Rows are points. Two turns around zero, p and q, are shown by what they do to some points. Write where each new point lands after one turn and then the other. Backwards means that the second turn is done in reverse. Each puzzle has new turns, and all numbers are rounded.
(in the rows, 128 means zero)

Turn p:
[144 172] => [135 174]
[128 102] => [133 102]
[131  86] => [139  87]
[109 152] => [105 148]
Turn q:
[136 171] => [159 159]
[ 96 135] => [106 152]
[113  95] => [ 97 109]
[120 110] => [111 118]
[176 129] => [168 102]
Where do these land?
p, then q backwards: [ 81 142] => [ 85 104]
p, then q backwards: [144 135] => [134 144]
p, then q: [160 107] => [149  96]

Turn p:
[106  78 103] => [124 100  75]
[ 84 127 134] => [111 156  98]
[164 133 157] => [114 114 170]
[133 132 116] => [141 126 128]
[160 129  97] => [164 103 138]
[122 169 160] => [115 168 159]
Turn q:
[ 98 139 143] => [137 157 145]
[124 126 107] => [107 129 126]
[102  91 102] => [ 90 119 162]
[162 155 157] => [169 124  96]
[167 122  87] => [97 95 93]
[115 135 173] => [169 144 146]
Where do these land?
q, then p: [150 116 119] => [125 112 107]
p, then q: [125 181 109] => [160 130  82]
q, then p: [ 80 100 138] => [ 84 152 154]
p, then q: [158 115 146] => [142 120 162]

Turn p:
[135 130 108 154] => [159 129 128 140]
[112 131 107 146] => [148 126 107 141]
[116 161 128 143] => [126 140 120 163]
[169 127 148 117] => [119 136 172 115]
[123  84 103  54] => [110 142 102  45]
[112 134 173 154] => [105  94 138 163]
Turn q:
[116 119 142 157] => [145 119 131 158]
[130 112 143 162] => [154 109 137 151]
[129 155 131  70] => [ 76 152 137 100]
[167 178 103 107] => [131 174 144  76]
[112 124 113 163] => [157 131 108 149]
[115  80 136 108] => [104  83 111 133]
Where do these land?
p, then q: [146 157 111 160] => [164 137 161 127]
q, then p: [117 134 120 131] => [137 137 125 136]
q, then p: [ 99 155 156 118] => [122 115 114 173]
q, then p: [195  89 136 136] => [102 107 163  66]
p, then q: [103 129 130  92] => [110 148  94 129]
q, then p backwards: [162 141 107 143] => [153 109  96 124]
p, then q backwards: [ 74  91 137 116] => [117  76 100  97]

Turn p:
[149 139 107 137] => [154 128 124 148]
[152 116  68 145] => [174  89 111 154]
[158 118 117 153] => [146 112 145 157]
[118 124 157  96] => [114 144 141  91]
[100 170 144 109] => [111 173 102 113]
[ 91 101 174 129] => [ 70 122 144 105]
Turn q:
[152 109 141  77] => [187 130 112 131]
[127 168 137 172] => [ 82 159 146 142]
[130 134 102 143] => [105 117 116 139]
[138  78 142 100] => [180 100 139 124]
[ 94 152 118 148] => [ 87 136 126 105]
Where do these land?
q, then p: [175 192 118  73] => [184 144  78 188]
p, then q: [ 89 112 119 127] => [130  97 111 104]
p, then q: [122 117 148 106] => [147 141 120 108]
p, then q: [116 129 145 159] => [103 123 146 108]
q, then p backwards: [137  95 124 169] => [142  89 139 160]
p, then q: [129 122 115 135] => [129 115 132 135]

Turn p:
[157  97 129 134 148 167] => [135  91 116 153 136 167]
[117 163 114 159 149 105] => [139 162 155 110 162 127]
[127 105 159 146 136 161] => [115  89 152 148 126 147]
[142 172 146 136 157  58] => [176 189 169 108 114 127]
[179  96 131 156 108 148] => [119 125 115 190 126 161]
[111 149 131 150 134  94] => [137 157 159 120 140 109]
[ 83 140 114  71  98 135] => [100 116  93  80 108  86]
[113 131 120  94 106 163] => [ 95 106  97 106 117 125]
[123  98 108 105 116 121] => [136 115  95 137 123 103]
Turn q:
[110 126  72 167 147 114] => [123 141  74 145 109  86]
[161 154 148 169 136 129] => [149 120 117 150  89 164]
[129 126 157 121 156 120] => [162 126 142 140 143 134]
[123 177 137 115  99 178] => [ 88 162 134 123 133 185]
[101  79 162 103 118 137] => [116 111 182 139 162 106]
[109 121 138  93  98 115] => [116 139 164  97 139 115]
[164 114  82 127 143 104] => [142  97  82 102 122 108]
Where do these land?
q, then p backwards: [158 135 130 161 101 155] => [153 123 158 115 109 165]
q, then p: [107 110 154 116 130 157] => [137 109 171 125 136 137]
q, then p backwards: [110 156 131 116 140 112] => [140 149 114 130 136 100]
p, then q: [ 98 151  50 117 144 102] => [181 140  74  85 158 126]
p, then q: [159 121 109 137 173 114] => [136  96  97 134 130 167]
q, then p backwards: [132 117 151  92  80 161] => [104 163 155 159 134 171]
p, then q: [131 107 171 158 128  94] => [144 118 162 147  82 147]

Turn p:
[141 145 128 125  90 153 101 115] => [109 159 136 149 122  98 106 117]
[150 134 148 128 149  96 134 109] => [172 137 119 116 145 123 142 126]
[110  91 151 122 129 137 136 176] => [111 113 146  96  89 143 141 159]
[141 129 101 125 122 122 151  84] => [131 137  85 133 148 133 121  96]
[168 126 125  91 121 116 136 102] => [146 155 104  97 143 116 102 111]
[ 82 160 136 130  74 104  93 163] => [ 75 139 159 147 156  94 149 178]
[156  88 119 135 152 127 127  88] => [161 111  93 116 108 115 126  90]
[ 86 138 107 199 138 208 173 125] => [ 97 114 129 206  83 202 144  98]
[147 125 139 121 131 101 118 173] => [144 122 138 108 127 119 118 177]
[156 117  95 114 157 128 126 109] => [152 105 108 118 136 128  95 102]
[ 72 157 159 118 144 116 114 163] => [112 117 190 122 152 138 164 153]
Turn q:
[146 159  76 134 121  86 162 142] => [187 154  92 117 109 154 143 146]
[ 98 129 201 132 152 163 126 147] => [ 56 143 136 166 151  97 136 125]
[175  71 121  97  99 165 126 147] => [128  69 184 141 108 152 143 160]
[119 112 147 177 133 126 109 129] => [105 121 111 147 101 110 105 101]
[132 126 108 131 147 119 131 130] => [135 124 108 124 130 143 118 137]
[127 122  95 122 143  88 151  95] => [155 123  95  98 140 164 133 108]
[102 145 123 101 125 150 107 134] => [115 145 150 103 144 110 117 150]
[134 149 113 146 132 159 128 100] => [142 148 146 139 137 141  92 115]
[186 132 113  83 119 135  98 137] => [173  87 157 132 147 116 129 170]
[108 143  93 145 124  80 138 142] => [150 150  82  98 101 131 134 130]
[ 81 121 217 138 111 138 132 106] => [ 64 144 148 141 141  89 158  68]
Where do these land?
p, then q: [109  91 108 142 124  89 184 106] => [133 140 138 101 123 202 115 157]
p, then q backwards: [139 120 103  79 124 103 131 119] => [ 98 134 116 111 157 112  99 102]
q, then p: [153 133 118  95  94  78  82 150] => [146 133  82  69 131 121 109 170]
p, then q: [128 183 147 135 118 154 102 138] => [117 148 109 168 130  84 124 105]
p, then q: [109 169 154 132 139 142 125 159] => [ 97 143 133 175 132 106 139 126]
p, then q: [121  88 110 113  89 112 155 101] => [141 151 125  69 134 158 121 143]
p, then q: [136 143 173 129 144 160 104 158] => [126 129 149 165 126  84 161 114]
p, then q: [135 124 144 173 160 151 155  83] => [166 136 161 158 117 166 112  91]
p, then q backwards: [ 90  96 118 164 172 158 132 106] => [159  69 149 149 105 106 151 111]
p, then q backwards: [162 133 104 118 116 134 110 160] => [130 136 105 141 147 152  89 141]

Turn p:
[153 108  97 155 118 140 142 177] => [132 116  91 160 176 121 151 136]
[ 90 149 138 104 142 176 126 150] => [123 105 164 126 133 174 132 168]
[122 141 123 127 148 114 149 117] => [111 149 125 133 105 131 138 134]
[ 95 134  97 118 110 125 127 122] => [117 115 102 100 118 154 129 133]
[158 137 167 133 115 115 121 131] => [161 143 141 137 129  99 105 130]
[136 131 117 125 135 128 104 126] => [130 133 129 129 137 143 119 108]
[143  88 117 115 132 121 128 137] => [109 132 125 118 162 108 136 115]
[111 135 154 150 136 109 135 104] => [120 125 134 138  85 110 114 128]
[144 128 142 126 116 125 120  89] => [149 133 140 111 108 112 128 102]
Turn q:
[129 124 136  90 115  92 142 135] => [136 126  89  99 137 107 145 129]
[109 137 139 138 116 143 140 143] => [113 130 141 130 134 117 123 156]
[118 150 111 141 145 141 144 133] => [ 93 145 136 137 130 135 119 126]
[142 141 119 139 110 141 145 136] => [116 139 128 134 104 114 112 138]
[138 141 139 151 139 105 142 129] => [120 148 137 134 120 112 155 117]
[150 115 149 105 141 132 135 130] => [144 129 100 139 123 141 147 140]
[123 140 120 134 139 119  31  93] => [186 136 175 105 153 168 108  81]
[125  99 116 124 121 138 129 150] => [130 104 115 147 137 116 111 133]
[117 106 123 130 126 142 144 103] => [113  95 131 127 115 142 132 131]
Where do these land?
p, then q: [131 110 116 139 109 150 128  95] => [124  99 104 118 101 131 143 125]
q, then p: [137 113 125 157 145 110 132 134] => [125 125 119 136  97 103 134 122]
q, then p: [126 128 111 151 140 136 151 149] => [115 107 113 140 103 129 109 130]
q, then p backwards: [101 133 112  94 119 122 119 123] => [116 112 113 104 104 120 107 138]
p, then q: [107 117 172 137 128 122 148 126] => [151 120 130 121 149  86 140 133]
p, then q: [168 118 108 108 135 130 134 123] => [101 154 119 118 116 149 148 122]
p, then q: [127 153 152 126 109 117 125 110] => [161 140 120 116 114 115 114 132]
q, then p: [128 158  99  93 169 140  92 157] => [133 135 151 158 114 191 135  94]
q, then p: [126 122 157 147  98 125 123 136] => [133 147 124 135 144  97 110 143]

Turn p:
[158 116 137 136 158 160 105 179 154] => [ 75 131 164 128 127 160 118 153 160]
[108 148 102  87 127 103 123 142 100] => [145 115 108  74 133 133 150 137 107]
[ 88 125 159  85 172 120 119 152 129] => [ 89 133 132  86 181 110 127 143 107]
[ 88  98 123 106 134 164 110 126 169] => [ 89 138 170 128 123 122 119 123  75]
[154 170 112 162 117 128 137  90 103] => [167  95  88 160 111 139 113 125 142]
[163 148 145  97  88 169 179  86 104] => [211 121 152 133 135 127  69 119 133]
[138 105 122 133 120 148 152 102 103] => [157 150 126 143 131 147 107 103 122]
[178 128 125 165 143  87 107 116 154] => [ 98 114 103 143  94 115 133 105 184]
[103 126 104 154 130 116 145 170 151] => [109 160 119 132 103 126 154 170 121]
[102 117 151 155  92  85 104 116 114] => [139 124 119 153 142  99 188 103 128]
Turn q:
[139 179 139 163 106 143 121 105 116] => [ 81 129 146 146 106 162 127 104 108]
[133 131 107 102  86 144 116 152 155] => [132 138  88 155 113 109 121 100 156]
[150  75 171 106 144 117 145 147 120] => [145 109 158 118 164  97 103 158 164]
[117 140 171  90 175  94 125 139 102] => [135  96 157 114 151  77 116 143  82]
[126 150 122 166 140 168 135 106 146] => [ 98 134 114 144 113 174 137 154 117]
[113 113  86 124 101 149 143 179 137] => [133 139  73 136 155 123 154 106 163]
[109 120 154 129 149  82 119 143 108] => [156 120 163 121 160 109 131 123  99]
[136 125 109 130  95 102 156 135 127] => [124 155 138 120 127 114 153 105 155]
[139 132  84 187  88 177  87 100 151] => [126 142  97 154  85 216 126 103 149]
[156 160  87 150 136 148 111  99 110] => [107 103 119 112  81 168 148 115 120]
[130  96 143 100 158  98 137 134 177] => [172 138 138 142 127  87 128 175 137]
[ 87 115 162  89 156 113 141  94  87] => [127 136 145  73 152 100  90 148  84]
Where do these land?
q, then p: [ 82 106  86 150 150 100 115 160 152] => [151 139  98 117 106 161  77 141 171]
p, then q backwards: [160 151 140 105 102 139 173 153 128] => [143  66 140 117 141 109 128 105 145]
p, then q backwards: [154 130 122  87  83 159 149 104 136] => [141 101 146 117 127  84  81  99 120]
p, then q backwards: [117 111 103 148 189 136  88 161 130] => [125 166 123 164 125 185 162 112 108]
q, then p backwards: [147 184 130 125  87 154 158  98 111] => [135  87 106 138 173 120  98 131 179]
p, then q: [140 155 144 116 110 118 127 144 156] => [151 137 146 148 144  99 126 128 145]
p, then q: [130 101 142 153 113 121  79 113  89] => [105 151 135 103 121 162 132 182 134]
p, then q backwards: [173 132 130 127 117 111 151  84 122] => [142 100 115  96  93 124  91 138 134]
p, then q backwards: [ 88  75 135 172 162 127 132 139 134] => [ 87 171 138 152  95 143 168 134 152]
p, then q: [ 84 112 125 114 175  98  91 146  90] => [116 131  83  67 140 109 146 160  98]
q, then p: [133 151 151 109 119 145 146 103 160] => [130 112 124 139 127 121 178 154 117]

Turn p:
[123  96 145 114 200 168 172  94  85 147 100] => [102  70 121 130 109 143 192  79 155  84 151]
[ 84 136 139 132 112 122  74 123 123 125 139] => [108 180 144 116  90 118 123 146 128 133 123]
[134 139  86 146  85 117 105 116 101 127 178] => [101 174 121 153 154  96 113 143  85 140 151]
[136  77 122 114 149 134 137 117 132 157 110] => [ 99 101 110 124 132 153 115 102 153 101 131]
[132 106 118 135 115 148 146 121 120 117  84] => [115  94  95 137 121 146 139 151 139 135 132]
[122 146 141 122 160 103 131 173 183  76 167] => [191 126 178  79 133 133 102 140  92 112 115]
[112 157 102 144 119  77 130 130 110 132 135] => [131 152 112 103 147  73 128 135 123 142 132]
[119 114 145 144  99 116 147 123  83 150 144] => [110 138 131 146 138 103 132 130 157 140 178]
[101 138 106 105  95 158 143 128 138 151 151] => [119 139 119 133 113 143 113  97 101 172 152]
[164 160 151  92 164 150 115 169 212 142 139] => [181 122 173 120 138 179 101  84 116 135  60]
[134 126 107 187  88 143 125 119 112 139 111] => [103 151  94 145 158 141 150 166 136 154 142]
[162 115 133 126 139 119 132 141  81 103  77] => [111  72 126 145 134 100 147 163 152 115 109]
[141 153 167 103 141 109 109 111 185  98 131] => [193 144 140 131 100 136 107 127 126 100  89]
Turn q:
[159  98 159 138 128  53 147 152  75  97 145] => [143 132 105 134 104  26 108 153 139 125 102]
[113 162 137 137 108 150 114  91 167 120 150] => [141 148 135 116 122 190 127 129 162 119 117]
[159  93 170 177 171 105 153 126 117 111 109] => [164 106 125 133 141  59 152  91 160 132 107]
[121  98 123 112 110 168  75 134 139 165 129] => [133 108 175 151 110 165 106 124 108 144 167]
[ 78 187  91 166  93 161 122 127 135 127 122] => [ 67 172 149 130 148 184 123 111 143  99 115]
[120 116  86  94 161 161  99 148 147 169 141] => [122 111 116 151 120 167 132 113  85 133 192]
[133 159 119 118 127 130  89 131 164 109 114] => [133 119 112 161 143 175 117 139 130 125 109]
[105 110 166  97 136 105 129 159 113 129 148] => [116 107 112 125 111  96 113 162 151 147 160]
[138 140 112 147 136  84 161  90 134 162  98] => [152 172 113 103 177 111 128 104 112 150 116]
[ 90 126 113 120 107 154 130 119 163  96 118] => [105 100 131 100 133 175 109 121 136 111 113]
[166 132 136 134 123 113 175 124 106 142  81] => [130 139 136 113 157  86 160 126 103 160  92]
[124 122 155  88 154 142 103 131  91 112 150] => [138 101 132 140 113 115 143 178 137 105 164]
[132 144 117 113 119 174 120 148 168 147 156] => [113 125 124 139  92 186 145 119 122 146 143]
[154 104 110 150 120  92 174 112  74 106 131] => [136 151 127  97 121  56 130 122 104  99  97]
Where do these land?
q, then p: [108  94 103 109 116 103 134 122 109 159 150] => [111 156 157 147 117  83 108 119 111 128 125]
p, then q: [154 159 172 125  77 204 173  72 126 123 117] => [125 184 169 120  81 123 164  39 122 129  98]
p, then q: [146 126  82 110 165 108 130 145  88 112 123] => [131 101 113 106 154  75  94 139 126 110 144]
p, then q: [107 122 175 181  77 130 120 160 142  84 149] => [ 98 132 117 185  71 134 161 141 151 175 136]
p, then q: [144 110  92 127 173 100 130 105 115 147 155] => [147 117  97 107 154 119 121 148 137  70 129]
q, then p backwards: [146 120 175 136 111 196 172 130 158 150 125] => [ 85 161 158 126 159 179 141 170 116 152  98]
p, then q: [132 148 122 158 115 100 128 143 141 134  93] => [122 120  97 147 147 136 135 117  96 157 136]
q, then p: [142 137 166 195  60 146  98 186 150 102 145] => [147 182  83 122  99 183 130 176 188 168 115]
q, then p: [144 138 128  79 135  89 103 119 162 106 123] => [ 77 105 134 128 169 144 124 139 110 134  94]
p, then q: [126 119  98 120 138 138  83 133 128 134 110] => [ 93 114 145 121 166 134 113 139 128 121 134]
q, then p backwards: [ 99  98 104 137 170 118 138 102 119 124 115] => [136 111 108 130 160  93 167 121 128 135 155]
q, then p: [133 134 161  96 151 108 112 114  96 142 120] => [139 118 166 110 177 118 113 120 131 125 123]
p, then q: [103 158 100 134 161 144 137 117 125 150 147] => [134 152 126  82 145 121 153 153 116 116 138]
p, then q: [106 129 113  84 144 108 135 142 132 126 121] => [151 121 143 116 134 124  91 156 107 132 131]
